Every row gives one point. The ring and each string are closed loops that go straight from each point to the next, and from the last back to the first. Before rounding, they use only three directions, however many columns there are. Count how often each string passes through the ring. Passing back the other way cancels.
In the rows, 128 means zero.

Ring (8 x 4):
[[142 105 186 135]
 [123 109 199 128]
 [100 118 171 127]
 [100 124 117 136]
 [115 127  74 146]
 [141 129  51 153]
 [162 124  70 154]
 [165 112 124 148]]
String, 22 rows:
[[159 135 142 136]
 [166 107 179 139]
 [153  60 214 145]
 [136  63 210 143]
 [128  86 247 127]
 [126 143 199 118]
 [128 134 152 131]
 [117 101 172 135]
 [102  81 208 132]
 [ 94  92 235 122]
 [117 141 188 120]
 [125 133 166 128]
 [127 111 161 135]
 [127  76 214 136]
 [144  93 232 130]
 [151 127 176 131]
 [143 135 136 135]
 [143 109 136 144]
 [166  74 146 156]
 [180  75 141 159]
 [148  91 132 151]
 [146 126 129 140]]
Times through: 2
String (21 x 4):
[[128 124 117 140]
 [117 104  83 151]
 [121 104  29 162]
 [139 129  22 159]
 [153 156  40 149]
 [147 151  91 140]
 [140 119 110 145]
 [153  89 101 158]
 [150 112 117 147]
 [159  74 135 157]
 [166  77 168 151]
 [155  59 200 149]
 [140  77 204 140]
 [129  80 249 129]
 [121 123 219 120]
 [120 140 179 122]
 [101 138 200 116]
 [ 83 105 194 125]
 [ 84 117 162 127]
 [105 149 127 127]
 [121 142 115 134]]
Times through: 2

Ring, 7 rows:
[[144 103 114 112 123  68 170  27]
 [159 123  81 116 103  78 151  48]
 [146 138  76 127 104  94 110 108]
 [123 140  93 133 118 102  83 152]
 [ 96 136 131 126 160 119  60 184]
 [ 96 122 161 107 195 121  83 144]
 [113 104 154 106 171  92 134  76]]
String (29 x 8):
[[127 137 112 112 153 116  91 128]
 [113 119 114 135 117  82 110 125]
 [111 133  94 148  97  86  86 163]
 [117 144  79 150  90  94  71 181]
 [133 161  77 126 128 127  55 178]
 [130 144 101 117 144 118  82 139]
 [117 126 110 130 124  92 102 130]
 [105 117 114 145 105  75 107 139]
 [ 93 135 110 151 112  95  63 199]
 [ 98 148 117 131 152 127  42 208]
 [121 152 119 104 183 145  55 166]
 [122 141 122 107 173 128  78 141]
 [ 95 148 148 106 207 153  34 201]
 [ 72 135 174 113 216 144  34 214]
 [ 80 115 165 123 178 107  80 163]
 [ 98 111 145 125 151  90 108 126]
 [115 125 135 110 168 112  98 122]
 [112 135 149  94 208 139  76 137]
 [ 93 131 183  84 249 155  59 157]
 [ 84 115 180 104 210 122  83 145]
 [ 94 110 155 121 163  95 106 127]
 [107 118 138 118 157  99 105 122]
 [110 133 142 104 190 130  77 143]
 [ 93 142 161  99 222 154  41 189]
 [ 78 134 162 117 198 135  44 203]
 [ 80 118 148 138 148  96  77 177]
 [ 75 131 143 140 154 112  48 215]
 [ 86 146 126 136 155 126  33 226]
 [118 156 109 115 167 141  46 186]]
Times through: 0

Ring:
[[161  86 105 134 103 107 102 116 120 139 145]
 [160 134  93 137 112  99 108 114 151 139 145]
 [147 165  94 138 131 106 134 123 178 136 134]
 [124 167 110 138 154 130 172 140 190 130 113]
 [111 151 123 138 160 144 186 149 184 127 106]
 [ 98 110 142 139 149 159 180 156 159 122 108]
 [100  66 151 140 124 159 151 152 125 122 121]
 [109  46 150 139 111 153 133 146 107 124 129]
 [134  37 135 135 102 136 113 133  95 131 137]
 [154  61 116 133 102 117 104 121 106 137 142]]
String (18 x 11):
[[139 124 112 134 142 126 156 134 158 135 117]
 [130 123 115 141 116 122 125 131 151 131 138]
 [131 129 117 133 155 136 176 141 166 133 107]
 [118 155 120 131 184 148 215 152 192 130  87]
 [ 93 166 131 140 173 156 207 159 200 122  96]
 [ 94 133 136 146 130 148 154 150 167 120 127]
 [112 104 133 140 129 144 150 144 146 126 123]
 [122  89 133 132 149 149 174 147 141 130 106]
 [101  44 158 133 146 173 181 160 118 124 100]
 [ 99  13 164 140  99 164 124 151  85 121 133]
 [116  41 143 146  69 134  76 131  90 124 164]
 [129  74 128 141  94 127 102 130 115 129 148]
 [135  84 124 134 124 133 137 134 129 133 126]
 [142  81 120 133 122 128 133 131 126 135 127]
 [150  94 109 141  86 106  82 116 121 135 159]
 [172 111  90 138  86  87  72 104 128 142 163]
 [183 145  76 134 111  81  98 102 153 146 149]
 [153 130 102 130 149 119 160 129 161 139 113]]
Times through: 1
String:
[[175  93  96 128 121 104 119 114 127 144 132]
 [179  76  96 133  87  92  75 104 106 144 157]
 [166  67 105 139  68  96  56 106  97 139 170]
 [143  82 116 141  85 113  85 120 115 133 158]
 [134  93 122 136 122 130 134 133 134 132 129]
 [150  42 127 127 129 136 143 133 103 137 116]
 [153  12 130 129  99 130 106 126  76 137 136]
 [153   7 132 128 103 133 112 128  74 137 132]
 [146  29 128 138  71 119  70 119  79 134 161]
 [134  84 121 143  86 118  87 124 118 130 157]
 [136  86 123 134 125 132 139 134 131 133 125]
 [144  73 123 128 140 136 157 136 126 136 112]
 [169  44 114 125 121 120 127 122  99 143 124]
 [178  63  99 133  84  95  73 105  97 144 157]
 [161  99 100 140  82  96  73 109 121 138 164]
 [149 113 105 141  94 105  91 116 135 135 156]
 [139 108 115 136 126 125 136 131 143 134 128]
 [141 113 113 134 131 124 142 130 147 135 125]
 [154 133 100 131 144 115 152 126 161 139 118]
 [168 191  74 137 128  86 122 110 189 142 140]
 [155 201  77 146 105  82  94 108 190 137 161]
 [141 162  97 144 109 103 108 120 171 133 151]
 [134 120 115 137 129 126 141 133 153 132 127]
 [143 135 108 130 160 129 178 136 169 137 104]
 [152 174  91 133 157 111 167 127 190 139 113]
 [157 205  76 142 124  87 119 112 198 139 145]
 [146 162  93 144 103  97  99 116 168 135 156]
 [135 120 113 140 116 120 123 128 148 132 138]
 [141 110 114 132 143 129 158 134 149 135 115]
 [149 116 107 133 130 118 138 126 148 137 126]
 [157 106 105 130 135 117 143 125 142 140 121]]
Times through: 5

Ring (6 x 14):
[[188 150 165  97 206  95  78 143 148 124  99 180  75 144]
 [133 191 178 161 171 131 143 101 152 128 146 147 114 102]
 [ 82 167 153 175 129 152 175 111 132 115 174 108 150  75]
 [ 69  70  88 123  99 142 145 186  94  86 163  76 173  84]
 [ 80 104 120 109 129 131 143 159 103  98 147 115 128  90]
 [133 144 157 102 177 112 115 136 129 116 120 161  86 116]]
String, 27 rows:
[[170 107 127 104 171 105  82 176 133 109 116 138 120 136]
 [108 173 166 153 156 136 153 109 138 120 152 136 120  92]
 [ 78 231 198 201 149 159 200  58 151 132 179 134 126  64]
 [ 49 249 203 231 131 177 232  38 152 134 202 117 145  43]
 [ 93 140 134 165 124 147 158 135 127 108 169  97 163  84]
 [129  80 101 113 135 121 105 190 115  96 138 103 153 115]
 [ 91 149 147 146 139 140 156 126 125 111 157 120 133  86]
 [ 34 143 131 177  95 167 201 121 111 102 193  80 173  51]
 [ 44  75  85 144  80 156 169 178  91  84 182  58 193  66]
 [ 48  21  50 115  67 148 146 222  74  70 173  42 205  77]
 [ 45 109 114 143  99 153 176 149 100  95 176  85 163  66]
 [ 49 114 120 139 106 151 174 145 101  97 172  93 154  68]
 [ 39  76  94 118  92 148 166 174  85  85 169  80 162  69]
 [ 84  31  70  76 107 123 114 219  80  78 139  88 152 102]
 [122  62  95  81 138 112  97 202 102  91 125 114 132 119]
 [104 133 141 124 147 129 138 141 121 109 143 129 120  97]
 [ 78 167 165 134 149 137 166 107 123 115 152 141 104  80]
 [ 95 169 168 130 160 131 154 109 128 118 143 150  97  90]
 [117 183 185 115 185 118 139 100 136 125 126 177  67 103]
 [190 110 142  62 203  84  58 175 132 113  85 179  69 154]
 [185  89 121  71 184  90  59 193 127 106  96 154  98 150]
 [144 148 157 115 177 114 112 136 136 118 123 155  97 118]
 [135 141 149 119 167 118 117 141 133 114 130 144 109 114]
 [144 160 163 124 178 117 118 127 141 121 127 156  99 116]
 [151 198 190 141 193 118 127  98 156 132 128 172  85 114]
 [194 203 197 135 217 105  98 103 170 139 111 188  75 136]
 [193 158 164 122 199 103  84 139 156 126 111 165  97 141]]
Times through: 4
String:
[[152 218 203 155 197 122 135  82 164 138 132 176  85 111]
 [126 153 155 133 162 125 131 130 135 117 139 140 115 105]
 [165 130 142 114 176 109  94 156 139 115 120 145 112 130]
 [185 168 170 130 197 107  94 130 158 128 116 165  98 135]
 [184 217 203 152 212 113 112  90 173 141 121 183  82 128]
 [171 210 199 146 206 114 118  92 166 138 123 180  81 123]
 [229 161 174  98 228  84  54 144 164 131  86 193  68 164]
 [195 110 136  84 194  91  60 178 138 113  96 161  94 152]
 [152 113 132 101 168 109  95 167 128 108 119 141 112 127]
 [198 105 137  64 202  83  52 181 134 112  85 174  76 158]
 [141 171 182  95 199 105 115 115 137 125 109 189  55 119]
 [138  99 127  76 167 104  94 174 115 104 111 149  95 126]
 [ 89 117 135 100 145 125 138 149 108 103 137 135 106  95]
 [ 50 137 142 126 125 144 176 125 105 104 160 121 120  70]
 [ 57 138 141 134 125 145 174 126 109 105 163 116 128  71]
 [122  99 118 106 146 119 113 172 115 101 133 122 129 112]
 [126  96 117 103 147 118 109 176 115 101 131 122 129 114]
 [ 69 156 153 144 134 144 172 115 119 111 162 124 124  75]
 [ 51 142 145 130 127 144 177 122 107 105 161 122 119  69]
 [ 75 159 159 134 144 138 166 113 120 113 153 136 109  80]
 [ 78 189 180 145 156 140 174  89 130 122 154 149  97  77]
 [117 199 197 119 192 119 143  87 141 130 125 186  58 102]
 [192 144 166  76 215  86  69 148 144 123  87 192  57 150]
 [185 195 199 109 223  97  95 105 160 136 100 203  51 138]
 [146 158 163 122 179 115 115 129 141 121 125 157  98 117]
 [141 180 177 137 182 121 128 110 148 126 131 160  96 111]]
Times through: 1

Ring (8 x 14):
[[139 139 180 173 186  96 150 118 152 190 168  98 136 128]
 [139 138 148 144 155  78 137 118 147 178 150  83 148 144]
 [122 144  94  95  98  85 129 148 129 158 118 124 154 150]
 [111 151  81  81  78 107 138 172 121 153 108 171 146 137]
 [103 156  96  93  89 136 152 187 120 158 115 212 133 117]
 [100 154 122 118 117 150 158 186 123 165 131 220 127 108]
 [107 149 159 153 159 148 159 167 132 177 154 194 125 108]
 [126 142 185 177 189 123 157 137 146 189 170 139 128 115]]
String (31 x 14):
[[160 140 166 157 169  64 151 100 161 193 157  61 140 132]
 [150 134 146 143 156  55 130 101 152 180 149  46 155 155]
 [123 134 120 123 133  77 117 130 134 162 137  87 161 164]
 [114 140 120 121 127 101 129 148 129 162 135 130 151 148]
 [124 146 129 125 130 105 146 148 136 171 137 141 140 130]
 [134 146 104 101 104  78 139 139 137 166 121 114 148 142]
 [131 147  80  79  78  73 133 146 131 158 107 118 153 149]
 [126 150  78  77  75  84 138 155 129 157 105 138 149 141]
 [127 153  90  86  83  95 148 159 131 163 110 154 141 129]
 [126 157  80  75  70 100 153 167 129 161 103 171 137 122]
 [113 159  59  57  47 112 149 185 119 151  91 199 139 124]
 [ 97 157  60  61  53 126 142 196 111 145  94 215 142 129]
 [ 92 146  95  98  98 128 130 181 114 150 119 187 148 141]
 [ 88 154  79  81  75 144 142 200 109 147 107 228 139 126]
 [ 90 158  89  87  81 152 153 203 112 153 111 241 131 113]
 [ 85 150 102 104 103 149 139 194 111 151 122 219 140 128]
 [102 145 122 122 126 127 137 168 123 161 135 172 143 134]
 [119 152 138 131 132 128 162 163 135 176 139 181 126 109]
 [109 156 149 140 140 155 172 178 132 178 144 220 116  93]
 [ 97 153 159 153 156 169 166 184 127 176 153 229 118  96]
 [ 93 145 152 151 157 154 147 174 124 168 153 198 132 120]
 [106 144 148 146 153 134 146 161 130 171 150 171 136 124]
 [120 146 152 146 153 123 154 151 138 178 150 158 131 118]
 [132 148 175 165 173 122 167 141 148 190 162 151 122 105]
 [140 143 224 210 226 126 174 122 160 207 191 130 115  96]
 [131 138 205 197 213 118 155 123 152 195 184 117 129 118]
 [118 136 171 169 183 113 137 134 140 178 166 120 142 137]
 [119 143 143 139 147 112 143 147 136 173 146 140 140 131]
 [129 144 151 145 153 105 150 139 142 179 149 131 136 125]
 [119 143 138 135 142 109 142 147 135 171 143 139 141 133]
 [143 145 157 149 157  91 156 125 151 186 152 110 134 122]]
Times through: 4
String (23 x 14):
[[101 142 140 140 148 131 138 163 126 166 147 167 141 133]
 [121 146 156 150 157 122 154 149 139 179 152 155 131 118]
 [137 145 197 185 196 121 169 130 154 198 175 137 120 102]
 [140 140 210 199 215 112 161 117 158 200 185 110 126 113]
 [124 136 174 170 184 107 140 129 143 181 167 111 141 136]
 [122 144 140 136 143 110 146 147 137 173 144 142 138 128]
 [136 142 156 149 159  96 149 129 146 182 152 112 138 129]
 [156 141 166 157 168  71 152 106 159 192 157  72 139 130]
 [148 134 144 141 154  56 129 103 151 178 148  49 156 156]
 [119 134 114 118 127  80 116 134 131 159 134  94 162 165]
 [116 143 123 122 128 106 136 151 131 165 135 140 146 139]
 [136 146 105 102 104  79 141 139 138 167 121 115 147 139]
 [124 147  63  64  62  73 126 153 125 149  98 124 159 156]
 [107 147  65  68  66  96 124 170 116 145 100 156 157 153]
 [103 144 107 109 112 116 130 166 121 156 127 161 149 143]
 [118 150 114 110 111 114 150 162 131 167 126 167 137 124]
 [118 158 100  94  89 123 161 175 128 165 115 196 129 111]
 [101 164  80  75  65 148 165 204 116 156 102 249 124 101]
 [ 85 147 100 104 104 143 134 189 111 150 123 207 144 135]
 [109 147 126 124 127 125 145 164 128 166 136 171 138 127]
 [113 155 139 131 132 143 167 173 132 176 139 205 121 100]
 [106 158 163 152 153 171 180 184 132 182 152 239 109  82]
 [ 93 147 162 158 164 163 154 178 125 172 158 211 126 110]]
Times through: 5

Ring:
[[169  92 146 109 136 182 180 174 144  82  74  64 162 129]
 [163 100 122 102 124 165 156 148 159 121  87  93 147 152]
 [129 130 122 105 107 137 121 121 156 156 118 138 104 154]
 [ 83 166 144 116  97 101  95  96 139 179 151 182  58 139]
 [ 71 170 162 123 104  90 100  93 128 174 153 186  54 127]
 [ 78 158 180 128 119  97 124 108 117 148 139 164  73 112]
 [112 132 184 125 133 135 158 146 117 102 109 112 112 103]
 [152 104 164 115 137 173 179 173 131  77  83  71 148 114]]
String, 25 rows:
[[157  87 128 107 142 133 169 126 157 141  77 107 161 158]
 [119 146 142 111 101 151 119 139 141 130 128 129  88 132]
 [102 176 125 106  73 150  78 127 149 155 159 159  47 142]
 [ 81 186 129 109  72 121  67 103 146 181 171 188  31 144]
 [ 84 175 149 116  89 123  91 114 134 157 157 169  49 128]
 [109 134 151 117 121 114 133 114 138 152 119 146 102 136]
 [ 90 137 157 121 127  78 129  86 135 180 125 174  95 140]
 [ 94 127 162 124 138  72 142  84 133 178 115 170 108 139]
 [ 94 129 165 124 137  79 143  92 130 168 116 164 107 133]
 [ 47 185 187 132 107  74  99  89 111 170 164 198  38 108]
 [ 50 198 183 129  91 100  86 107 111 154 175 188  22 102]
 [ 83 169 167 122 102 119 108 120 124 143 148 160  60 115]
 [104 131 156 120 128 100 138 105 135 158 117 152 105 135]
 [ 86 140 153 121 125  70 123  77 137 191 129 184  90 144]
 [105 139 148 116 117 110 126 109 139 159 125 154  95 138]
 [ 89 175 148 114  86 133  91 122 135 149 156 162  50 127]
 [ 92 182 136 110  75 144  79 126 141 151 163 162  41 132]
 [128 126 137 110 117 135 135 127 147 142 112 129 112 143]
 [165  77 117 104 145 129 172 120 165 151  70 108 172 169]
 [183  91 100  94 118 184 154 157 173 121  80  81 157 167]
 [161 115 123 101 109 187 144 165 156 105  98  86 129 143]
 [129 132 147 112 113 153 137 145 140 119 114 114 108 129]
 [129 140 145 110 104 168 129 155 139 110 120 110  98 126]
 [171 110 119  99 109 200 147 175 158  95  93  74 136 144]
 [187  69 109  98 141 164 179 146 170 125  60  78 185 168]]
Times through: 1
String:
[[ 57 204 135 114  67  97  50  83 141 202 188 217   7 142]
 [ 61 206 154 118  68 123  62 112 128 162 185 189   9 119]
 [105 144 152 117 113 121 125 119 136 147 127 147  90 131]
 [115 119 150 117 133 102 146 106 140 159 107 145 119 142]
 [ 69 154 163 125 121  61 114  72 129 195 142 198  72 136]
 [ 47 180 178 131 109  60  97  74 117 189 163 210  41 119]
 [ 52 196 183 129  92 102  88 108 111 152 173 186  25 102]
 [ 89 164 169 122 105 126 115 128 122 132 143 149  67 112]
 [105 136 166 121 126 116 141 121 128 137 118 139 102 122]
 [106 116 179 127 150  92 166 110 123 140 100 138 127 121]
 [ 92 131 201 134 147 100 166 123 107 118 110 133 112  98]
 [ 86 164 203 131 117 140 138 153 101  90 136 123  74  81]
 [ 98 162 185 124 107 156 130 159 112  91 135 117  75  92]
 [120 131 161 117 122 141 145 141 131 117 112 118 109 121]
 [149  84 160 118 158 130 192 138 137 114  69  93 170 132]
 [169  70 170 118 168 159 216 168 131  74  51  54 193 118]
 [168  94 172 116 143 198 197 198 126  44  70  39 165 102]
 [141 132 164 114 113 194 152 186 128  67 107  74 114 105]
 [127 139 156 114 110 167 138 159 132 100 117 104 102 117]
 [137 123 151 112 120 161 150 154 138 106 104 100 121 126]
 [136 143 149 110 100 189 132 175 136  87 120  92  98 116]
 [201  76 120  97 131 214 184 192 161  71  60  38 182 145]
 [196  60 115  99 149 173 194 158 167 107  50  60 199 162]
 [177  70 121 103 148 149 183 139 163 128  61  86 183 162]
 [145 105 136 109 131 140 157 133 150 132  92 110 140 146]
 [128 136 138 109 107 154 128 141 144 127 119 121 101 135]
 [130 149 117 102  86 166 103 141 156 139 133 130  83 148]
 [136 127 104 100 101 138 114 115 167 169 118 142 106 169]
 [132 115 118 106 120 116 132 104 161 174 107 146 121 166]
 [127 113 126 109 127 105 138  99 156 176 105 149 124 162]
 [ 95 153 124 110  98  96  94  85 154 198 144 186  70 160]]
Times through: 2
